Rows are points. Each copy is the shape, with its points in the same order, stretched, turned, moved and blurred by noise. Is it also mirrored, or only turned?

Shape (6 x 2):
[[ 0.18  0.20]
 [-0.16 -0.35]
 [-0.26 -0.14]
 [ 0.57 -0.21]
 [ 0.17  0.36]
 [ 0.20 -0.38]]
Copy 1 (6 x 2):
[[-0.18  0.24]
 [ 0.36 -0.07]
 [ 0.24 -0.21]
 [ 0.01  0.71]
 [-0.31  0.20]
 [ 0.28  0.35]]
Copy 1 is: only turned
Copy 2:
[[ 0.22  0.16]
 [-0.30 -0.01]
 [-0.19  0.27]
 [ 0.21 -0.59]
 [ 0.31  0.31]
 [-0.11 -0.38]]
Copy 2 is: only turned
Copy 3 (6 x 2):
[[ 0.05 -0.28]
 [ 0.17  0.44]
 [ 0.00  0.36]
 [ 0.49 -0.23]
 [-0.01 -0.40]
 [ 0.45  0.20]]
Copy 3 is: mirrored
Copy 4 (6 x 2):
[[-0.21  0.30]
 [ 0.51 -0.18]
 [ 0.30 -0.35]
 [ 0.20  0.75]
 [-0.35  0.36]
 [ 0.56  0.29]]
Copy 4 is: only turned

Shape (6 x 3):
[[-0.17  0.11 -0.22]
 [-0.22  0.02  0.31]
 [ 0.08 -0.62 -0.38]
 [ 0.03 -0.03  0.20]
 [-0.19 -0.43  0.32]
 [ 0.60  0.27 -0.33]]
Copy 1:
[[-0.06 -0.44 -0.16]
 [ 0.01 -0.29  0.38]
 [ 0.69 -0.15 -0.16]
 [ 0.02  0.00  0.27]
 [ 0.50 -0.23  0.49]
 [-0.43  0.50 -0.34]]
Copy 1 is: only turned
Copy 2:
[[ 0.11  0.17 -0.22]
 [-0.28  0.02 -0.08]
 [ 0.43 -0.41 -0.66]
 [-0.13 -0.14 -0.02]
 [-0.26 -0.27 -0.41]
 [ 0.48 -0.22  0.40]]
Copy 2 is: only turned

Shape:
[[-0.35 -0.47  0.17]
 [ 0.28  0.16 -0.20]
 [-0.47 -0.42  0.19]
 [ 0.28 -0.14 -0.34]
 [ 0.06  0.33  0.22]
 [-0.51 -0.29  0.11]
 [ 0.18 -0.03 -0.59]
 [ 0.19 -0.04 -0.10]
 [-0.06  0.11 -0.10]]
Copy 1 (9 x 3):
[[ 0.05  0.06  0.82]
 [-0.13 -0.30 -0.31]
 [-0.01  0.22  0.83]
 [-0.26 -0.52  0.02]
 [ 0.21  0.22 -0.32]
 [-0.12  0.26  0.69]
 [-0.60 -0.45 -0.11]
 [-0.06 -0.27  0.02]
 [-0.19  0.04 -0.06]]
Copy 1 is: only turned
Copy 2:
[[-0.08 -0.69  0.03]
 [-0.13  0.24 -0.05]
 [ 0.09 -0.65 -0.08]
 [-0.36  0.18 -0.23]
 [ 0.10  0.12  0.33]
 [ 0.13 -0.56 -0.09]
 [-0.12  0.38 -0.56]
 [-0.12  0.06 -0.05]
 [ 0.04  0.11 -0.06]]
Copy 2 is: mirrored
Copy 3 (9 x 3):
[[-0.72 -0.02 -0.31]
 [ 0.33  0.05  0.40]
 [-0.67 -0.07 -0.35]
 [-0.04  0.01  0.65]
 [ 0.41 -0.04 -0.23]
 [-0.59  0.07 -0.45]
 [ 0.01  0.40  0.68]
 [ 0.06 -0.05  0.28]
 [ 0.05  0.18  0.07]]
Copy 3 is: mirrored

Shape, 8 rows:
[[ 0.08  0.60  0.02  0.03]
 [-0.02  0.17 -0.15  0.20]
 [ 0.64  0.03  0.06 -0.23]
 [-0.08 -0.19 -0.25  0.39]
 [-0.05  0.54 -0.06 -0.40]
 [ 0.02 -0.20  0.71 -0.03]
 [ 0.02  0.15 -0.09 -0.07]
 [-0.53  0.04  0.48 -0.17]]
Copy 1 (8 x 4):
[[-0.70 -0.11  0.14 -0.68]
 [-0.35 -0.19 -0.11 -0.20]
 [ 0.15  0.55 -0.05 -0.88]
 [ 0.08 -0.15 -0.36 -0.08]
 [-0.37 -0.35  0.44 -0.47]
 [ 0.13  0.49  0.12 -0.10]
 [-0.12 -0.13 -0.02 -0.38]
 [-0.16 -0.14  0.45  0.38]]
Copy 1 is: only turned
Copy 2:
[[ 0.31  0.08  0.25  0.55]
 [ 0.10 -0.10  0.11  0.32]
 [-0.05  0.53 -0.35 -0.03]
 [-0.09 -0.29 -0.06  0.23]
 [ 0.48  0.24  0.35  0.08]
 [-0.45  0.21  0.45  0.14]
 [ 0.13  0.08  0.10  0.12]
 [ 0.00 -0.07  0.83  0.11]]
Copy 2 is: mirrored
Copy 3:
[[ 0.06  0.66 -0.31  0.28]
 [ 0.26  0.26 -0.16 -0.13]
 [-0.24  0.45  0.68  0.21]
 [ 0.46 -0.04  0.02 -0.46]
 [-0.44  0.57 -0.46  0.09]
 [-0.02 -0.46  0.18  0.55]
 [-0.05  0.24 -0.10 -0.10]
 [-0.17 -0.50 -0.58  0.21]]
Copy 3 is: only turned
Copy 4:
[[-0.03  0.30  0.59 -0.34]
 [-0.12  0.27  0.10 -0.24]
 [-0.07  0.44  0.09  0.59]
 [-0.26  0.30 -0.27 -0.14]
 [ 0.37  0.06  0.44 -0.17]
 [-0.14 -0.45  0.24  0.17]
 [ 0.09  0.15  0.06 -0.01]
 [ 0.32 -0.69  0.29 -0.31]]
Copy 4 is: only turned

Shape (9 x 6):
[[ 0.07  0.58  0.25  0.10 -0.25 -0.16]
 [-0.37  0.04 -0.18  0.19  0.33  0.60]
 [ 0.00 -0.16 -0.43  0.06  0.30  0.19]
 [-0.34 -0.22 -0.54  0.51  0.53  0.34]
 [ 0.50  0.23  0.20  0.64  0.02  0.01]
 [ 0.03  0.05 -0.11 -0.33 -0.91  0.06]
 [-0.14 -0.17  0.30  0.08 -0.30  0.21]
 [ 0.56  0.06  0.32  0.08  0.02 -0.30]
 [-0.63 -0.24 -0.47  0.20  0.11  0.11]]
Copy 1, 9 rows:
[[ 0.08 -0.09  0.00 -0.42  0.18 -0.38]
 [-0.74 -0.09 -0.24 -0.05  0.16  0.17]
 [-0.26 -0.01 -0.09 -0.06 -0.19  0.34]
 [-0.50  0.00 -0.17 -0.20  0.06  0.62]
 [-0.18 -0.07 -0.31 -0.74 -0.09 -0.14]
 [ 0.11 -0.60  0.66 -0.22  0.09 -0.28]
 [-0.16 -0.59 -0.10 -0.23  0.16 -0.11]
 [ 0.28 -0.14 -0.37 -0.35 -0.33 -0.12]
 [-0.20 -0.23  0.14 -0.05  0.30  0.52]]
Copy 1 is: only turned
Copy 2 (9 x 6):
[[-0.40  0.11  0.19  0.22 -0.34 -0.16]
 [-0.18 -0.28  0.12 -0.57  0.48 -0.26]
 [ 0.04 -0.02 -0.21 -0.33  0.39 -0.22]
 [-0.09 -0.20 -0.23 -0.80  0.56 -0.54]
 [-0.03  0.09  0.05  0.19 -0.36 -0.61]
 [-0.15  0.26  0.05 -0.40 -0.35  0.48]
 [-0.06 -0.37  0.07 -0.24 -0.14 -0.05]
 [-0.01  0.00 -0.15  0.59 -0.45 -0.28]
 [-0.23 -0.25 -0.37 -0.85  0.40 -0.14]]
Copy 2 is: mirrored
Copy 3 (9 x 6):
[[ 0.14 -0.33  0.42 -0.22 -0.14  0.15]
 [ 0.07 -0.12 -0.10  0.54 -0.38  0.30]
 [-0.21  0.27 -0.25  0.27 -0.57 -0.07]
 [-0.09  0.23  0.00  0.75 -0.69 -0.02]
 [-0.19  0.20  0.63  0.00 -0.25  0.14]
 [-0.71 -0.31 -0.50 -0.32  0.15 -0.10]
 [-0.02 -0.13 -0.19  0.19  0.30 -0.02]
 [-0.01  0.27  0.29 -0.31 -0.06 -0.16]
 [-0.14 -0.17 -0.28  0.46 -0.54 -0.27]]
Copy 3 is: mirrored

Shape, 11 rows:
[[ 0.23  0.07  0.06  0.57  0.07  0.65]
 [-0.67  0.23  0.17 -0.33  0.09 -0.22]
 [ 0.13  0.65 -0.05 -0.27  0.06 -0.09]
 [-0.03 -0.09 -0.22  0.33  0.36 -0.15]
 [-0.08  0.15  0.28 -0.41 -1.02 -0.70]
 [ 0.50 -0.02  0.17 -0.34  0.27  0.18]
 [-0.18 -0.11 -0.19  0.03 -0.32  0.08]
 [-0.12  0.30 -0.15  0.05  0.19  0.28]
 [ 0.31  0.00 -0.48 -0.02 -0.22 -0.36]
 [-0.21 -0.52 -0.04  0.37 -0.57  0.37]
 [ 0.57 -0.18 -0.25 -0.23  0.08 -0.05]]
Copy 1, 11 rows:
[[-0.62 -0.70 -0.48  0.30  0.21  0.09]
 [-0.07  0.61  0.35  0.09  0.41  0.12]
 [-0.17  0.33 -0.11 -0.24  0.03 -0.17]
 [ 0.00 -0.44  0.05  0.28  0.25 -0.10]
 [ 0.20  0.98  0.19 -0.16 -0.24  0.70]
 [-0.20  0.17 -0.35  0.32 -0.26 -0.18]
 [-0.31 -0.02  0.25  0.06  0.11  0.27]
 [-0.39 -0.10 -0.01  0.00  0.32 -0.14]
 [-0.05 -0.05  0.23 -0.09 -0.20  0.05]
 [-0.47 -0.37  0.19  0.35  0.09  0.63]
 [-0.11 -0.07 -0.03  0.18 -0.37 -0.19]]
Copy 1 is: mirrored
Copy 2 (11 x 6):
[[ 0.47  0.12  0.00  0.34 -0.71  0.08]
 [-0.23  0.15  0.23  0.77  0.71 -0.05]
 [ 0.31  0.18  0.19  0.28  0.28 -0.38]
 [ 0.14 -0.22 -0.44  0.28 -0.05  0.09]
 [-0.47  0.06  0.99 -0.12  0.23 -0.12]
 [ 0.27  0.45  0.03 -0.22 -0.28 -0.01]
 [-0.23  0.15  0.18  0.15 -0.34 -0.14]
 [ 0.25  0.24  0.03  0.51 -0.13 -0.30]
 [ 0.02 -0.12 -0.02 -0.22 -0.28 -0.38]
 [-0.30  0.01  0.41  0.12 -0.82  0.07]
 [ 0.13  0.27 -0.10 -0.43 -0.43 -0.21]]
Copy 2 is: only turned
